Each point is reached from the start by the listed moves, each made 0, 1 or 2 times, or once backwards (-1), plus a little noise. Say if it took an odd or an even number of moves. Then give how often each move was made.

Moves:
(1): [ 22  -8 -25]
(2): [16 34  2]
Start: [ -5 -21 -24]
Points:
[ 12  13 -22] => odd (0, 1)
[ 54  -3 -73] => odd (2, 1)
[-45 -48  -2] => even (-1, -1)
[ 24 -69 -80] => odd (2, -1)

Moves:
(1): [ 25 -10   4  -7 -10 -26]
(2): [ -8  16   4 -19 -11   0]
(3): [14  5 23 15 -9 15]
Start: [  8  -9   8 -15  -8 -13]
Points:
[ 53 -51  -9 -24  -7 -79] => even (2, -1, -1)
[ 95 -35  58  27 -34 -37] => odd (2, -1, 2)
[  1 -31 -21 -11  11 -28] => even (0, -1, -1)
[ 31 -22  26  20  -3   2] => even (0, -1, 1)

Moves:
(1): [ 8 -5  8 -5 -5 -5  2 -9]
(2): [  7  13  -4   4 -18   3  15  -9]
(3): [ -1  17  15  16 -10   9 -13 -10]
(4): [  4 -10  -9  14  -1 -18 -10 -16]
(5): [  0  13  -7  -4  30 -23 -14 -25]
(6): [14 -5  1 10  1 25  2  1]
Start: [  0  -6  10   5 -21   1   0  -1]
Points:
[ 28 -39  17 -14   5  51  12  29] => even (1, -1, -1, -1, 0, 2)
[ 2 17  5  1 16 26 -5  0] => even (-1, 0, 0, -1, 1, 1)
[  6   9  56  35 -77  37  -9  -4] => even (1, 0, 2, 0, -1, 0)
[ -1  35 -38  28   6 -94 -22 -95] => even (-1, 2, 0, 2, 2, -1)
[ 21 -13   0  13  53 -47 -49 -65] => even (1, -1, 0, 1, 2, 1)
[ 31 -19   0  -2 -33  15  32  -8] => even (1, 1, -1, 0, 0, 1)

Moves:
(1): [ 12  -3   4 -13  -2  -8  -3   5 -13  14   2   2]
(2): [ 6  3 -2  1 13 16 -8  9  0 -2  4 13]
(3): [  2  -7  13  30 -12  -4   1   4 -14   6  -9   7]
(4): [ 14   1   7   3  -4 -11 -15  -7   3 -17   4   0]
(5): [-16  -7  -7 -10  -3   8 -14  -3   4  -8   8  11]
(6): [ 11 -18  -4  -1  -5   9   0   4   0  -7  -9  -3]
(7): [ -2  -3   2  11  -1 -10   0  11  -2   3   1  -4]
(8): [  6   6 -17  -5  -2   5  -6  -2   3   1 -10   1]
(9): [  6   7  12   9 -10   3   3  10  14   8   0  -3]
Start: [  0   5   7 -18   1  -3  -5 -13  15   3   1   4]
Points:
[ 32 -20  46  86 -21   9 -57  29  20 -41   0  37] => even (-1, 2, 2, 2, 1, 1, 2, 0, 1)
[ 27  34  30  58  -1 -10 -48  15  34 -21   7  26] => odd (-1, 2, 1, 2, 0, -1, 2, 1, 1)
[ 24  38  39  45 -25 -22  12  20  30  47 -15  -4] => odd (0, 0, 1, 0, -1, -1, 1, 1, 2)
[-31 -18   3 -61   0  -5   4 -34 -10  18  13   8] => odd (1, -1, 0, -1, 1, 0, -1, -1, -1)
[ 74  20  95  49  -5 -37 -32  17 -28  27  20  36] => even (2, 2, 2, 2, -1, -1, 0, -1, 1)
[  4  -6   6   7  -7  24 -52  40   9  20  14  49] => even (1, 2, 1, 0, 2, 0, 2, 1, 1)
[ 72  37  18  16 -14  29 -56  -1  45 -12  -7  36] => even (0, 2, 1, 2, 0, 0, -1, 2, 2)
